Each point is reached from the start by the listed moves, each made once or not at all, plus a little noise. Is the number of moves made odd or even? Then give how often each move was made.

Moves:
(1): [-33  95]
(2): [-16 -33]
Start: [  9 -23]
Points:
[  8 -26] => even (0, 0)
[-47  41] => even (1, 1)

Moves:
(1): [ 18  -6 -16  29 -10  11  22  26   3  21 -18]
(2): [  0  -3   1 -34  13   8   3  -6 -20  11  11]
(3): [-14  11  31   6  -8   0  14  10  32 -31  -2]
(4): [ 25  17  28  -1 -37  -8 -10  -9  19 -23   8]
(5): [ 20 -15  22  -4  10 -13  18 -12 -25 -11  11]
(6): [-26  -4   2 -28  -9  -4 -19 -25  -3  13 -12]
(7): [-25 -28  20 -20  34   8  11  -3  62   2 -24]
(8): [-16  29  -2  21 -30  19 -29 -22  21  15  -2]
(9): [ -7  19  15 -11  -6 -13 -23 -10  -9   6  -9]
Start: [-6 27 11 11 13 -8 10  9  1 15  4]
Points:
[ 10  13  44 -16   7  14  31  20  67  27 -20] => even (1, 1, 0, 1, 0, 0, 1, 0, 0)
[-22  38  43  23   1 -10  21  22  32 -13   1] => odd (0, 0, 1, 0, 0, 0, 0, 0, 0)
[-12  37  89 -21   1  -2  29  23  85   9 -34] => even (1, 1, 1, 1, 0, 0, 1, 0, 1)
[-25   9  57 -26  42  16  17 -34  45  33  -7] => even (0, 1, 0, 0, 1, 0, 1, 1, 0)
[-43   4  63 -42  52   6  35  12  78  -7 -12] => odd (0, 1, 1, 0, 0, 0, 1, 0, 0)
[-19  65  95   6 -61 -16 -22 -50  42 -20   7] => odd (0, 0, 1, 1, 1, 1, 0, 1, 0)
[-51  54  31   6 -34  24   5  -6  30  46 -19] => odd (1, 1, 1, 0, 0, 1, 0, 1, 0)

Moves:
(1): [  8   0   1   2  -1 -13  -9   9   7  -2   2  -2  -4   5  -9   5   9  -6
  30 -15  -7  17]
(2): [ 13  17 -23  23  12  29   6  19 -19   8   3   8  -4   2  -2 -18  14  -3
  14   0  -8 -24]
(3): [  3  18  14 -13   9   6  -1  13  -2   5  -2   4 -11   5   4   9   8  -7
   3  -4  -2   6]
(4): [  1  -2   4   2   5  14  -3  -9   1   0  -3   1  -6   5   9  -6   7   7
   8  -1 -12  13]
(5): [ -8 -10  -6  25   1   5  -7  -1 -22  -7   0   2  12  -4  -1 -12   2   6
  -8  -5 -15  -1]
(6): [  0   8  -4   1   1  11   6   5   2  -9   1   7  18   1  -5   2 -16  -4
   0 -15  16   3]
(7): [  2 -19  15 -11  -6   2   8  -1   3 -10   3   5  -4 -24 -15   4 -15  -1
   1  11  10   3]
(8): [ -1  -3  14  14  13   5 -14   0   0 -12   9  10 -17  -9 -10  -8  -4  -4
   7  23 -15  -5]
(9): [ -4 -11 -10  -7   6 -17   9  -5  -1  13   0   3   3  13  27   3  -3  -2
   6  -9   2   1]
(10): [ -9 -22   0   6   7  -2   0 -19   3   7  -5  -1  27   7  -4  21  -1  18
 -21   0   4  14]
(11): [  4  -5   4   5  -5  -2  -1   3  -8  13  -1   9   4 -10 -10  -3   1 -18
   8  -2   8  -3]
(12): [ -7   0  -7  -5  -4  -9  10   1  12   0   8   9  19  -1   0  -4   4 -10
  -1   0  -2  -9]
(13): [  3  -6   0   2  -6   3 -11   2  -5   1   8   3   2  -5  -2  -4   2  -2
  13  -2  -4  -6]
(14): [-30  -6 -22  17  -3  -6  10  -5  -2  -3   8   9  -9  -3 -32   4  -9 -11
   4  19 -13 -24]
(15): [  7   2  -5   8  -9  -4 -11  -9  14  -4 -12  16  -3 -15  13  -2   7  -2
  17  -6  -7   8]
(16): [-5 11  0 -8 15 -1 -2  3  4  8 -2 -2 -5 -7 -4 -2  0  3  3 10  6  2]
(17): [-13  -2   6  22   2   9   2  -6 -12  -7   9   5   0  -3  -4 -10  -3  17
  -6  11   1  -3]
(18): [ -2   0   4   0   7   9 -13   0 -20  -3 -15   5   6  12  -9  -1  11   4
   4   3   0  -5]
(19): [  5   7  -2  -5  11   1 -10 -17  -3   5   4   2   2   1  14  11  11   5
 -15  -9   8  23]
(20): [ -3  -5 -15  -6  -3  -3   1   7  -3   0   6   7   5   5 -11   3  -9   0
 -11  -1   7  -3]
Start: [  3   1   1   9  -4   3  -5  -1  -5  -6   8  15  15 -14  14   1 -16  11
  -3   6  -4 -10]
Points:
[ 16  -5 -14  43  24  37 -16  -2  -8  18  16  85  47 -20  35 -10   1 -14
  51 -12 -24 -11] => odd (0, 1, 1, 1, 0, 1, 0, 1, 1, 1, 1, 1, 1, 0, 1, 0, 0, 0, 0, 0)
[-26 -30 -50  82  17  26 -24  19 -86   2  27  72  17  -9 -34 -35 -12 -22
  34  33 -44 -82] => odd (0, 1, 0, 0, 1, 0, 0, 1, 1, 0, 1, 0, 1, 1, 0, 0, 0, 1, 0, 1)
[  1 -30   0  24  31 -13 -45 -47   9  -2  -3  60  40   4  46  19  21  22
  35  -5 -31  44] => odd (1, 0, 0, 1, 0, 0, 0, 1, 1, 1, 0, 1, 0, 0, 1, 0, 0, 1, 1, 0)
[ -4  17 -36  57  18  43 -16   2 -34  12 -11  62  -3 -28 -23 -27  15  -8
  55  26 -26 -43] => odd (0, 1, 0, 1, 0, 0, 0, 0, 0, 0, 1, 0, 0, 1, 1, 1, 0, 1, 0, 0)
[-18   9 -33  32  46  30  -7   6 -49  20  24  85   8   5  -4  -5   9 -24
  20  24 -29 -42] => odd (0, 1, 1, 1, 0, 0, 0, 1, 1, 0, 1, 1, 0, 1, 0, 0, 0, 1, 1, 1)
[-28 -19 -21  70  26  25 -25   1 -24 -16  28  85  -6 -42 -29 -37   5   4
  95  48 -51 -48] => odd (1, 1, 0, 1, 0, 0, 1, 1, 1, 0, 0, 1, 1, 1, 1, 1, 1, 1, 0, 0)
[-42 -21 -42  62  27  36  -5  -6 -62  16   9  59  55  16   2  -1  20  12
  18   5 -51 -46] => even (0, 1, 1, 1, 1, 0, 0, 0, 1, 1, 0, 1, 1, 1, 0, 0, 0, 1, 0, 0)
[-45 -18  14  44   4   3 -17  15 -50  -8  31  62  27 -51 -69 -12  -7 -10
  48  34 -22 -33] => odd (1, 0, 1, 0, 1, 0, 1, 0, 0, 0, 1, 1, 1, 1, 0, 1, 1, 1, 0, 0)
[  0  -8   6  24  20   8 -36 -34 -14  14   2  78  71   3  35  23  22  11
  41 -42   0  46] => odd (1, 0, 1, 1, 0, 1, 0, 0, 1, 1, 1, 1, 1, 0, 1, 0, 1, 1, 1, 0)
[  6   1 -32  50  26  54 -39 -13 -46   6  -1  70  65   0  27   1  39  28
  -2 -20 -34   2] => odd (0, 1, 1, 1, 1, 0, 0, 0, 0, 1, 0, 1, 1, 0, 1, 0, 0, 1, 1, 1)

Moves:
(1): [ -6  -5  -5  -5  -1   9  15  -3  -3   3  10   8   6   5  -2  10 -24   8
   0  11  -2  17  15  -6 -16   4]
(2): [  0   3 -23 -11 -14  16  18 -18  20   1   2   5 -21  11  -4   2   6 -17
 -10   0  -6 -14 -29 -12  11   5]
(3): [  2  -3  11  11 -10 -16  -1 -14 -16  22   4   1  11   2  19  17 -11   4
   1   4  -5 -15  -1  16 -11  -5]
(4): [  0 -11  12 -12 -14   0   1  -4   2   2   8 -12  12   3 -14  -1  11 -25
 -11   0  13 -12   3  -3  -8  -1]
(5): [-11  -9   3  -4 -10   2  15   8  -3  -7  -7   8  -4  14   6  -4  -2   8
  -4  -1  -2  -1   1   1   2  -6]
(6): [-10   2  -7  -7  11   1  -7   3   2   2   5  20   5  -4   3   8  14  18
  12   5   5 -15  10   5 -13   2]
(7): [  1  -2  -1 -11  14  -2  -8  -1  -4  -5   4  -7  -2   5   2  -2  -2  -3
   8  -5  -1  -6   2   3 -10   4]
(8): [  3  -3   0 -14  -4  11  -1   7   9   7  10 -12   1  -1   8  -5  10  -2
   6  10  -3  -8  -5  -8   3  -1]
(9): [ -9  -9  -6  -4   7  -1   9  -5 -12   4   3  -9  12  -4  10   3 -10 -10
   4  -7   6 -12 -13 -19   8  -1]
(10): [  5  -5  10  -2  10  -9  13  -8  -4 -21   3  -3   3   0 -17  22  13   4
   8  14   9   8  -7  -3  -6  -5]
(11): [  0   8 -15   1  10  -6 -10  -1   7  -2   6   7   8  -7   2  -3  -1 -19
 -13  -3 -13  -6 -20   4  -9  -8]
(12): [ 11   5  -2 -14  13 -33  14  -2   9 -20  10  12  17   2 -11 -10   4  -2
   2   3   9 -16   6 -12  10  -5]
(13): [ -4  -7  -4   1   9   5   8   2   7   2  -9 -10  -2  -2   1   7  18  -3
 -11  -2  -5  -4   8   9  -1  -7]
(14): [ -2  -7   3  -8   4  11  -8   2   4 -13   1   1   1  -9  11  -3  -2   6
  -4   6  11   1   3   6   1   8]
(15): [  3  13  -5   2   9   7   5  11   2  -8  -3 -13  -1  15  16  -6  18 -16
   8   6  -6  -1  16  14   4  24]
(16): [-19   5  -2 -17  11   3 -16  -6  -7  -1   0   1  20  11 -19   6  -4   4
   5   1   5   5  12   8  10  -2]
(17): [  7 -13  -6  -3 -11   6  11  -2 -13 -16   0  11  15  -3  -3  -1   3 -16
   7   7  19  -1  -7  19  -4 -14]
(18): [ -5   5   0   5  10 -13  18 -12  30  16  -6 -12 -12   6   6 -10 -18   9
 -17 -20  13  25   0  11  -4   8]
(19): [ 22   4  -2  -4   5   9  -9   0  -3  -4 -22  -2 -10   7  11  -4   8 -10
  -6  -3   3   3   8  -5 -15  -1]
(20): [  4   5   5   3  18  -2 -13  -7   6   5 -18   6   3  -1   7  -9   8  -2
  23  -3  -1   3  14  -6  -5  -6]
(21): [ 20   0  10 -15  -2  -7 -10   9 -20  -2   7  20  -4 -20   6   1   4 -13
  18 -15 -10   1  -2  13  11   5]
(22): [-22  11  -1   2  13  14  12 -14  -7  -4   4 -16  14 -11   0   1  -5  15
  -1  -7  -6   7   8  -4 -15  -1]
(23): [-14   5  -6  -8   2  -8   8  -1   9 -15  -8  -5  -6  14  -9   9  16 -10
  -4  -3   8   8   5  12   7 -14]
(24): [-12  14 -11 -13  12  -3  11  -1  -9   4   5  -7   7  -3  -1   0   5   1
  -6  16   0  -7   2  -5  -6  -1]
Start: [ -1  -4  -3   2   4  11   3 -16 -13 -10 -21  -2   1  -3 -14  -6   4  18
  -2 -14  10  -3  15  -2 -12   6]
Points:
[-12  -8   3 -85  95  -4  29 -13  15 -52 -14  17  32  17   4   0  42  35
  52  -4  31   5  91  30 -24  29] => even (1, 0, 0, 0, 1, 1, 1, 1, 0, 1, 0, 1, 1, 1, 1, 1, 0, 1, 0, 1, 1, 0, 0, 0)
[-25 -16 -14 -60  12  23  70 -54 -22 -58 -20  -8  26  51  -2  30  43 -40
  15  37  46 -22  33  32 -52  -2] => odd (1, 1, 1, 1, 1, 0, 1, 0, 0, 1, 0, 0, 0, 1, 1, 0, 1, 0, 0, 1, 0, 0, 1, 1)
[-26   5  -3 -24  62 -11  16 -69 -39  -8  -6  44  70 -25 -14  35 -17  28
  41 -21  22  27  37  53 -72 -16] => odd (1, 0, 1, 0, 0, 1, 0, 0, 0, 1, 1, 0, 0, 0, 0, 1, 1, 1, 0, 1, 1, 1, 0, 0)
[  8  -6   4 -94  72 -15  46 -16 -39 -88 -27  -5  36  25   2  -1  51 -45
  33   4  47 -17  67 -13 -34  11] => even (1, 0, 0, 1, 1, 0, 1, 0, 1, 1, 0, 1, 0, 1, 1, 0, 0, 0, 1, 1, 1, 0, 1, 1)
[-27  16 -28 -66  32  48  20 -21 -24 -28 -23  26   8  19   6  -7  12  -3
  28   7  -4   1  47  11   1  37] => odd (1, 1, 0, 0, 1, 0, 0, 0, 0, 0, 0, 0, 0, 1, 1, 1, 0, 0, 0, 1, 1, 0, 0, 1)
[ 26 -38 -15 -60 -14  29   4 -34 -16 -13  12   3  21 -24  13   5  41 -70
 -10 -13  10 -68 -32  43 -28  -9] => even (0, 1, 1, 1, 0, 0, 1, 1, 0, 0, 1, 0, 1, 1, 0, 0, 1, 0, 0, 0, 1, 0, 0, 0)
[-33  14 -27 -78  34  27  75 -65 -29   1   3 -41  45  25  13  23   5 -41
 -20 -11   5 -12   3   1 -53  20] => even (1, 1, 1, 1, 1, 0, 0, 1, 1, 1, 1, 0, 0, 0, 1, 1, 0, 1, 1, 0, 1, 1, 0, 1)
[-40 -15  -5 -74  53   6  25 -25 -57 -55   9  17  63 -10  -9  -3 -36  32
  25 -27  19  -9  46 -11 -12  12] => odd (1, 0, 0, 0, 1, 0, 1, 0, 1, 0, 0, 1, 0, 1, 0, 1, 0, 0, 0, 0, 1, 1, 0, 0)
